Each row is a point. The last column is the point's height on a tilted bowl or saddle (a function of degree 2), plus a little noise. Along how many of its main directions does it bend up, bend down or stay straight?
In the rows, 128 means zero.

Points (11 x 3):
[[120 204 185]
 [128 135 133]
 [105 147 148]
 [ 85 173 190]
 [121  99 131]
 [109 102 130]
 [146 121 134]
 [159 123 138]
 [113 133 136]
 [152 124 136]
 [158 104 146]]
Directions: 1 up, 0 down, 1 straight

Points (10 x 3):
[[184 166 179]
 [120 129 136]
 [134 164 145]
 [135 128 137]
 [146  97 150]
 [114 161 143]
 [139 109 143]
 [136 142 138]
 [ 67  88 184]
 [142 123 139]]
Directions: 2 up, 0 down, 0 straight

Points (16 x 4):
[[125 128 155 146]
 [140 131 107 143]
 [125 120 153 145]
 [160 160 128 163]
 [132 177 129 143]
 [108 133 155 156]
 [154 103 150 107]
 [161 176 111 189]
 [154 147 128 151]
 [191 141 132 151]
 [123 116 170 156]
 [178 138 128 151]
 [139 154  63 170]
 [159 165 157 149]
 [ 97 156 143 132]
 [109 173 136 122]]
Directions: 1 up, 1 down, 1 straight

Points (22 x 5):
[[159  81 151 123 160]
 [174 116 145 114 154]
 [121 170 132 152 160]
 [134  96  95  99 132]
 [136 161 105 209 193]
 [143 160  81 161 175]
 [ 95 142 145 128 147]
 [121 155 131 104 147]
 [ 92 141 145 101 152]
 [163 148 108 157 157]
 [153 126 137 149 138]
 [118 109 101 123 130]
 [155 106 142 114 144]
 [125  61 123 149 161]
 [108  80 119 109 143]
 [135 117 125 157 136]
 [145 140 155 155 139]
 [125 138 120 174 148]
 [ 91  90 148 131 153]
 [100  95 176 163 156]
 [137 105 114 130 133]
 [152  69 115 164 164]]
Directions: 3 up, 0 down, 1 straight

Points (21 x 5):
[[113 119 153 123 131]
 [151  75 152 135 116]
 [144 110 111 133 150]
 [164 111 149 144 131]
 [ 97 125 166  80  95]
 [105 104 118 160 167]
 [ 70 146  87 111  77]
 [116 136 107 119 136]
 [105 104 134 130 141]
 [ 77 138  99  88  74]
 [169 194  90 150  85]
 [ 77  91 120  89  82]
 [100 123 133 122 132]
 [131 107 150 118 135]
 [156 120 121 145 146]
 [124 169 128 126 132]
 [162 141  70 129 119]
 [ 95 103 138 172 162]
 [161 153 111 124 147]
 [129 142 155 187 113]
 [149 120 130 102 148]]
Directions: 1 up, 3 down, 0 straight

Points (48 x 7):
[[ 95 109 118 111  88 138 140]
 [142 111  99 153 143 117 109]
 [ 97 115 150 114 104  96 106]
 [140 140 138  98 111 124 119]
 [141 176 177 163 142 143 101]
 [118 130  63 151 108 117 120]
 [ 89 121 103 132 154 177 182]
 [131 113 149 132 113  97 117]
 [125  79 145 135  94  98 118]
 [132 115 135 136 136 143 131]
 [149  98 108 161 128 129 114]
 [146  80 188  60 100 158  99]
 [172 166 145 159 111 145 119]
 [177 149 128 121 106  67 171]
 [149 155  77 156 116 142 132]
 [144 151  84 145 123  69 140]
 [139 106 138 135 142 117 120]
 [125 161 127 141  84 135 121]
 [151 109 124 126 134 110 114]
 [106 160 156 171 134 151 107]
 [150 170 153 122 123 134 116]
 [181 204 160 110 171 131 183]
 [170 118 109 137 100 119 104]
 [118 152 133 125 124  86 116]
 [127 123 168  79 130 110 134]
 [ 95 144 189  92  83 138  74]
 [126 120 122 125 141 146 136]
 [118 195 124  67 136  86 171]
 [150 129 137 100 106 114 115]
 [186  88 106 138  69 124  61]
 [117 148 149 121  88 128 107]
 [ 56 118 140 154 133  85  35]
 [119 141 189 114 152  93 109]
 [153 143 158 135 138 159 116]
 [ 56 144 138 144 115 145 103]
 [ 95 129 118  95 106 147 139]
 [124 131 141 120 132 152 133]
 [141 162 134 119 134 117 134]
 [139 163 114 129 166 100 146]
 [189 163 114 108 124 136 118]
 [141 181 122 108 126 143 129]
 [127 157 147 136 164 179 141]
 [150 125 141 139 138 126 124]
 [114 109 121 117 154 123 131]
 [122 145 117 148  70  99 142]
 [102 113 107 131 143 140 138]
 [155 113 118  65 137  78 143]
 [159 116 162 101  66 115  86]]
Directions: 2 up, 2 down, 2 straight

Points (66 x 9):
[[146 165 163 120 100 110 119 101 139]
 [159 152 135 119 126 115 128 153 128]
 [ 65 146 124 122  89 103 147 117 164]
 [122 141 110 130 128  90 125 148 135]
 [144 112 105 130 124 138 108 115 141]
 [105 155 129  85 161 115 136  84 119]
 [146 166  71 118  81 116 113 136 163]
 [111 152  93  67 176 162 120 122 101]
 [159 169 128 144  99 134 144 192 131]
 [ 95  78 104  80 104 105 110  90 172]
 [141 111 138 145 130 154 199 125  94]
 [143 151 123 127 132 169 108 132 144]
 [138 127 125 129  81 161 112 121 129]
 [176 117 148 157 117  98 134 167 150]
 [109 119 126 149 159 112 158 160 159]
 [117 149 160 135 211 143 183 146  99]
 [114 151 150 127 153 109 121 167 118]
 [146 136 151  90 183 167 143 107 102]
 [146  64 140 149 122 103 143 119 154]
 [135 154 104 170 168 130 143 116 134]
 [118  96 181 148 138 128 119 132 176]
 [118 190 119 133 111 129 109  63 135]
 [141 168  98 143 134 156 137  84 134]
 [152 106  87 154 152 142 139  98 125]
 [ 88 108  94 148 119 188 143 130 185]
 [132 121 102 153  84 121 134 135 143]
 [155 131 123 130 130 126  99 101 135]
 [126 160 127 140 130 121 159 112 136]
 [ 94 171  91 164 121 140 120 143 157]
 [109 128 108 131  91 161 142 176 146]
 [139 130 116 114 187  80 148 165 129]
 [ 86 143 147 107 135 101 137 173 127]
 [102 138 141 121 137 185 105 150 152]
 [118 140  98 126 103 161 116 132 152]
 [ 87 154 129 154 143 116 104 166 124]
 [ 71 141 152 126 136  54 164 120 165]
 [120  54 149 149 120 170 108 148 197]
 [106 106 108 122 152 135 161 172 136]
 [161 123 107  80 118 132 141 105 127]
 [ 84  93  97 102 143 119 112  82 142]
 [123 150 144  67 171 183 143 158  53]
 [149 149 127 115 121 124 141  96 130]
 [100 130  92 121 112 135 119 170 145]
 [ 82 169  97 163 160  99 158 162 141]
 [ 65 134 112 158 107 152  97  97 164]
 [164 157  74 151 168 128 141 111 130]
 [109 123 124 112  84  83 132 128 143]
 [121 132 108 140 125 130  83 161 126]
 [124 113 114  83 121 135 122 157 124]
 [170 120 166 137 124 157 164  68  82]
 [144 113 136 162 111 110 140 157 154]
 [123 162 111 125 107 137 141 127 145]
 [171 124 153 133 133 114 145 214 106]
 [ 98 151  83 100 104 204 105 121 195]
 [ 90 146  50  89 134 196 115  92 177]
 [132 139 147 148 119 122 150 123 141]
 [ 89 126 118 131 114 144 125 118 154]
 [116 158 137 107 109 142 125 128 139]
 [150 117 132 157 119  93 113 137 139]
 [133 150 110 138 141 157 112 124 145]
 [143 138 128 147 101 117 154 127 138]
 [115 102 174  74 145 157 123 157 110]
 [ 68 121 158 100 105 124 105 170 137]
 [143 172 110 104 124  89 104 137 129]
 [ 87 100 176 129 177 145 120  80 185]
 [149 135  96 124 159 126 146 186 123]]
Directions: 5 up, 3 down, 0 straight

Points (75 x 9):
[[108 126 148 148 151 108 155 122 126]
 [195 131 115  91 109 145 102 154 114]
 [114 126 152 109  78 125 136 141 162]
 [114 161 121 158 105 112 129 145 141]
 [154 190  80  66 183 123 158 105  46]
 [170  82 104 153 141 115 119 100 127]
 [146 108 134 123 108 124  75 133 126]
 [118 101 158 150 158 135 108 125 148]
 [110 131  99 149 118 119 134  85 114]
 [150 120  73 160 146 118  96  63  76]
 [126 144 147 108 111 167 140 106 160]
 [181 134 123 148 162 133 164 115 163]
 [ 97 109 108 122 101 117  92 122 134]
 [126 119 111 116 124 156 128 144 131]
 [126 117 169  96  74 129  90 128 152]
 [140 126 147 155 159 135 134 167 157]
 [157 118 138 156 104 120  98 145 129]
 [ 92 155 114 115 166 111 110 122 121]
 [ 97 159 100 142 132 138 122 122 128]
 [155 146 101 176 171 146 139  85 131]
 [165 150 121 114 140 121  91 125 118]
 [173  78 146 135 109 105 183 115 186]
 [154 161 161 150 106 139 136 149 168]
 [166 151  80  99 176 129 118 128  92]
 [142 154 188  77 146 152 165  89 166]
 [164 124  90 154  82 114 157 114 158]
 [117 127  89 114 144 104 135 105  98]
 [ 92 131 165  82 121 138 119 155 168]
 [149 128 155 164 128 136 152 139 163]
 [157 167 144 110 130 187 146 138 145]
 [117 117 127 136 127 117 103 105 121]
 [119 138 139  88 151 151 131 122 138]
 [114 122 101 140 145 113 109 120 117]
 [112 128 149  92  62  93 126  98 175]
 [120 150 110 175  67 169 126 161 129]
 [142 104 141  69 109 128 154 117 170]
 [116 101 153 106 142  90 144 117 125]
 [175 177 150  91  59  97 161 169 213]
 [134 127 103 132 138 119 129 170 122]
 [103 100 181 114  72 140 109 107 162]
 [166 141 157  85 153 111  93 188 159]
 [127  81 168  90 107  85 142  98 150]
 [132 168 101 147 140 203 143 115 143]
 [126 156 152 123 123 121 177 113 163]
 [139 183 133 123  99 105 165 102 175]
 [134 128 119 154 160 114 115 181 142]
 [139 115 118 124  91 150 153 145 145]
 [163 158 137  88  69 136 139 126 175]
 [106 123 123 125  87 122 148 152 141]
 [165 111 143 165 152 111 171 125 154]
 [170 137 114 154 135 134 121 126 136]
 [138  87 148 154 123 107 136 133 133]
 [118 138 106 125 113 194 146 131 140]
 [153 153 112 129 119  98 173 135 145]
 [128  83  82 120 120 158 143 127 133]
 [126 145 154 134 150  97  73 107 108]
 [152 133 140 123 174 134 139 164 152]
 [156 134  90 162  86 163 122 125 126]
 [ 73 139 128 106  87 114  86  81 136]
 [140  58  81 133  90 142 147 148 128]
 [136  89 164 127  62 134 103 158 137]
 [129  95 158 110  75 125  75  62 114]
 [ 81 125 124 128  94 132  84 136 150]
 [105 101 139 141 100 110 148 162 132]
 [121  91 123 112 100 157 129  87 158]
 [ 88 130 138 122 152 101  71 136 153]
 [130 133 138 187 113 146  86 152 134]
 [150 131 107 136 150  70 141 155 118]
 [132 146 108  97 166 164 164 143 118]
 [137 160 111  91 100  96 134 120 142]
 [ 82 102 121 136 123 143 120 105 147]
 [126 143 132 113 169 163 164 154 146]
 [157 167 141 156 139 128  83 109 120]
 [133 123 159 120 120 149 123 154 153]
 [ 88 149  91  83 114  92  94 195 143]]
Directions: 4 up, 3 down, 1 straight

Points (60 x 9):
[[ 82 162 121 191 164 128 101 130 173]
 [116 117 116 151 117 118 120 130 143]
 [156  85 144 127 108 156 122 140 148]
 [180 127 137 127 136 193 120  96 127]
 [137  82 126 157 148 200  89 133 144]
 [113 122 172 119 134 130 130 198 152]
 [149 149 154 136 102 129 161  98 142]
 [145 144  80  95 128 134  86 137 165]
 [127 158 189 136 104  99 183 131 161]
 [185 131  73 137 146 142 142 113 171]
 [117 147 141 129 139 139 155 130 137]
 [135 134 118 180  44 125 125 153 181]
 [141 104 100 137 112 132 123 174 152]
 [123  77 140 138 133  81 170 124 135]
 [134 139 119 107 155 161 130 137 143]
 [105  60  91 148 144 100 195 126 140]
 [136  92 141 121 118  99 144  86 144]
 [138 112 131 142 141 164  95 135 145]
 [153  96 105 127  89 116 176 167 152]
 [152 111 179 147  94 124  37 160 203]
 [165 110  81 109 141 171 139 149 164]
 [158 177 117  92  96 127 173 149 160]
 [145 101  99 119 120 124 117 137 148]
 [143 154 123 141 139  97  80 142 166]
 [ 98 183 103  99 122 123 111 127 150]
 [ 62 129 148 121  91 114 127  58 146]
 [ 77 171 148 121  31 177 123 126 177]
 [104 115 137 134 145  95 119 103 139]
 [123 106 130 118 145 114 114  92 142]
 [168 116 138 113 105  97 181 103 155]
 [120  85 132 142  77 135  88 138 161]
 [184 112 134 134 150 125 124 150 156]
 [151 115 150 158  92 119 119 135 154]
 [116 144 169 100 132 114 102  91 140]
 [138 166 132 148 131 107 103 164 167]
 [166 127 103 140 138 116 136 155 156]
 [106 151 153 126 101 107 129  82 143]
 [ 88 120  98 111 142 135 131 127 139]
 [146 160 130 113 158  96 144 155 154]
 [139 144 128 103 106 152 126 136 143]
 [164 121 142 110 141 127 121 128 145]
 [135 125 155 156 130  85 116 127 154]
 [129 101 173 166 149 136 117 126 142]
 [173 102 158 139 148 162 101  98 143]
 [154 151 165  60 126 117 170 150 147]
 [141 125 125 107 170 118 130 141 145]
 [139 157 134 153 131 136 117 166 157]
 [155 123 143 140 163 105 110  58 162]
 [138 141 142 119 122 116 138 174 146]
 [113 182 159 155 152 121 121 130 162]
 [120 161 135 169 129 150 117  68 140]
 [158 140 107 132  97 109 117  77 160]
 [156  92 121 127 213 115 122 154 165]
 [156  81  83 136 160  77 118 133 161]
 [ 83 163 153 137  95 160 111 123 151]
 [156 120 127 110 155 137 169 151 144]
 [101  80 153 180 126 119 100 134 152]
 [126 116 111 150 144 114 134 123 143]
 [160 154 140  76 149 167 129  99 144]
 [115 147 133 171 126 140 143 127 140]]
Directions: 6 up, 1 down, 1 straight
